Each row is a point. Two turns around zero, p and q, are shown by what they do to some points. Write where each new point lands after one turn and then the other. Backwards means that the second turn is done in reverse. Each puzzle has new turns, and all numbers are rounded.

Turn p:
[0.22 0.66] => [0.30 0.63]
[-2.42 -0.19] => [-2.42  0.12]
[ 2.21 -0.47] => [ 2.13 -0.75]
Turn q:
[-1.37  1.25] => [-0.15 -1.85]
[1.70 0.83] => [-1.69  0.84]
[-0.33 -2.08] => [1.85 1.01]
Where do these land?
q, then p: [1.13 2.43] => [-2.67 -0.25]
q, then p backwards: [-0.02 -1.42] => [1.02 0.99]
q, then p: [-1.11 -1.01] => [ 1.43 -0.45]

Turn p:
[-0.53 -2.08  2.32 -2.09] => [ 1.60 -0.68  1.28 -3.11]
[-1.67  0.85  1.05  0.02] => [-1.26 -1.25  1.15 -0.38]
[-0.81 -0.01 -1.37  1.40] => [-1.58  0.30 -1.33  0.39]
[ 2.25  1.29 -1.35  1.92] => [ 0.48  0.32 -1.63  3.04]
[ 0.77 -0.05 -0.64 -1.26] => [0.78 1.31 0.53 0.06]
Turn q:
[ 1.37 -0.59  0.07  0.85] => [-0.12  0.30 -0.89  1.44]
[-0.80  4.61 -0.93 -0.96] => [ 3.81  0.58  0.18 -2.97]
[-0.48 -1.98 -0.69  0.42] => [-2.10 -0.22 -0.57  0.09]
[-0.33 -1.64  1.28  0.86] => [-1.61  0.54  0.88  1.23]
[ 0.24 -0.40  0.27 -1.17] => [ 0.02 -1.21  0.40  0.21]
Where do these land?
q, then p: [-1.24 -0.71  1.16  0.41] => [-0.59 -1.45  0.98 -0.37]
p, then q backwards: [ 0.46 -0.82 -0.57 -2.01] => [-1.04  1.76  0.46  0.92]
p, then q: [-1.59 -1.19 -0.82  0.33] => [-0.02 -0.94  0.40 -1.92]
q, then p: [ 0.93 -0.83  0.76  1.68] => [-1.46 -0.86 -0.63  1.29]
p, then q: [ 1.92 -1.22  0.03  2.48] => [-0.71 -0.24 -3.28 -0.13]
q, then p backwards: [ 1.21  1.54  0.16 -0.44] => [ 1.82 -0.43  0.73 -0.18]
p, then q: [-1.68  3.22 -0.72 -2.44] => [0.44 2.29 3.76 0.37]

Turn p:
[ 0.30  2.80  1.73  0.55 -1.67 -1.99  0.39 -0.53  1.61] => [ 0.96 -0.61  2.02 -0.71  1.22 -1.98  2.93 -0.71 -0.77]
[ 1.47  1.17 -0.92 -0.48  1.66  1.81  2.15  1.28 -1.96] => [-0.23 -1.50 -0.59  0.25 -2.67  1.20 -0.08  2.78 -1.32]
[-1.99 -0.43 -2.45  2.29 -0.47  1.07 -0.73 -1.74  0.65] => [ 1.63  2.99  0.40  0.01 -1.23 -1.43 -2.09 -0.62  0.82]
[-0.79 -0.37 -0.91  2.92  1.53  2.12 -0.32 -2.41 -2.26] => [ 2.03  2.41  1.39  1.72 -1.08  1.25 -2.83  1.38 -0.68]
[-1.13 -1.14  0.38 -0.83 -0.92  0.82  1.84  0.41  1.44] => [ 0.13 -0.19 -1.39 -1.93 -0.58  0.19 -0.14 -1.84 -1.05]
[-0.22 -1.77  0.31 -1.14 -0.38 -1.23  2.26  2.31 -0.29] => [-0.18 -3.20 -1.35 -1.51 -0.28  0.82 -0.50 -1.11  0.42]
[ 0.78 -0.38 -0.86 -0.85 -0.79 -1.61  1.32 -0.21 -2.03] => [ 1.19 -2.44 -1.21  1.05  0.40 -0.69 -0.58  0.64  0.05]
[ 1.74 -0.11  1.04 -1.96 -0.41  0.36 -1.57 -1.68  1.57] => [-0.84  1.66 -1.60  0.69  2.07  0.12  2.23 -0.04 -0.49]
[ 1.60 -0.39  1.52 -0.08  0.13 -1.72 -0.62 -1.27  0.60] => [ 0.80 -0.09  0.10  0.84  2.17  0.79  1.80 -0.30  0.58]
[-1.77 -1.77 -0.54 -1.60  1.45 -1.06 -1.85  0.56  1.37] => [-2.16  0.55 -0.81  0.91 -0.09  0.42 -0.35 -2.60  2.10]
[-0.17  0.66  0.84 -1.16  1.17  1.18 -0.94  1.14 -2.19] => [-2.37 -0.73  0.57  1.11 -0.16  0.90 -0.93  1.25 -1.13]
[ 0.17  1.73 -0.13  2.35 -1.29  0.25 -1.92  2.15  1.49] => [-0.98  1.13  2.47 -2.45  0.22 -1.60  0.54  1.19  1.47]
Turn q:
[-1.34 -1.13 -2.02  1.03  0.60  1.20  1.88  1.73 -0.69] => [ 1.62 -2.40 -0.15  1.01  0.71 -0.75  1.80  0.49  1.74]
[-1.64  0.96 -1.14  0.58  1.46 -1.76 -0.22 -2.37 -2.67] => [ 2.23 -0.42 -0.95  1.26  0.66 -1.66 -1.13  0.33 -3.33]
[ 1.07 -2.52  0.07  1.30 -0.93  1.05  1.20  1.79  0.49] => [ 0.98 -0.52  0.08 -0.07 -1.41  1.25  1.10  0.08  3.17]
[-0.36  1.85  1.93 -1.04 -3.04 -1.04 -1.43 -1.32  1.71] => [-2.61  1.97 -0.46 -0.59 -0.14  1.24 -0.54 -3.12 -1.61]
[-1.05 -2.72 -1.42 -0.70  0.34  1.40  0.88  0.11 -1.50] => [ 2.74 -1.34 -0.37 -1.60  0.58 -0.40  1.65  0.57  0.75]
[-0.73  2.18 -1.23  1.29  1.37  0.34 -2.13 -1.85 -0.95] => [ 0.43 -1.22  1.01  0.68  1.23 -1.32 -2.96 -0.41 -2.00]
[-0.39 -1.11  1.97 -0.52  0.20  1.09  1.84  1.26  1.19] => [-1.13 -0.85  0.01 -0.56 -0.91  1.81  2.28  1.00  0.74]
[ 1.40 -0.69 -0.13  0.09 -0.70 -0.22  1.00  2.33  0.36] => [-0.49  0.62 -0.31  0.48 -0.94 -0.28  1.05  0.37  2.53]
[-1.00  1.67  0.82  1.10  1.13  0.03 -1.79 -2.28 -2.63] => [ 0.69 -1.41 -0.07 -0.12 -0.78 -1.14 -2.62 -0.17 -3.32]
[ 2.08  1.70  1.04 -1.38 -1.38  0.65 -0.34  1.05  0.83] => [-3.05  1.06 -0.63 -1.07 -0.34 -0.21 -0.70 -0.27  1.31]
[ 0.43 -1.00 -0.06 -0.83  1.90 -1.70 -1.21  1.58  1.67] => [-0.23  2.07  2.67  0.49 -0.03 -0.47  1.11  1.38  0.28]
[ 1.54  0.81  0.16 -0.92 -0.95 -1.06  0.31 -2.02  2.19] => [-1.18  2.46 -0.82  0.11  1.36  1.92 -1.06 -0.25 -0.24]
Where do these land?
p, then q backwards: [ 1.94 -0.99  1.14  0.29  0.21  1.01 -1.16  0.56 -0.54] => [ 0.96 -0.06  0.08 -1.05  1.06  0.66  1.23 -1.08  1.70]
p, then q backwards: [-1.16  0.12  1.27  0.07 -1.25  1.26 -1.32  0.72 -0.13] => [ 0.20  1.42  0.15 -1.44  0.28  0.28 -1.72 -0.72  0.79]
p, then q: [-1.00 -2.23 -0.20 -1.78 -0.02  0.18 -0.84 -0.03  0.59] => [ 0.98 -0.60  0.84  0.17  2.42 -0.08 -0.90 -0.68 -1.05]
q, then p: [-0.59  2.09  0.16  2.28  2.28 -0.64  3.28 -1.03  0.20] => [ 0.54  0.49  1.40 -1.77 -1.10  1.37 -3.36  1.58  2.21]
p, then q: [-1.02  1.67 -2.13  0.61  0.51  1.76  1.37  0.56 -0.51] => [-0.51  1.26 -1.09 -0.35 -1.39 -1.14  0.27 -2.77  0.64]
p, then q backwards: [ 0.92 -0.12  0.99 -0.12 -0.11  0.73  0.03 -2.76 -0.24] => [-0.83 -0.43 -0.81 -0.28  0.50 -2.08  0.84 -1.73  0.44]
p, then q: [ 1.24 -1.06 -0.96  0.61 -1.65  0.27 -1.59  1.94  1.81] => [-1.80  1.27  1.04  0.14  2.44 -0.43  1.92  0.60 -0.46]
q, then p: [-1.36  0.33 -1.56  2.80  0.58  0.06 -0.03  0.03 -1.43] => [ 1.80  0.45  0.08 -0.16  1.98  1.47 -0.36  0.82  2.07]
q, then p: [-2.82  1.52 -0.45 -3.23 -3.28 -1.98 -0.91  1.43 -0.23] => [ 3.32 -1.64  0.24  3.71 -1.61 -1.45  0.40 -1.89 -1.58]
p, then q: [ 1.08 -1.68  0.28  0.22 -0.06  0.49  1.09 -0.16 -0.75] => [ 0.30 -0.39  0.62 -1.22  0.63 -0.77 -0.60  0.60  1.52]
q, then p backwards: [ 2.79  0.35  1.46 -1.74  2.78 -3.15  0.09 -1.26  1.24] => [ 1.44  1.05 -0.37  1.00  0.64  4.55 -2.43 -1.25 -0.97]
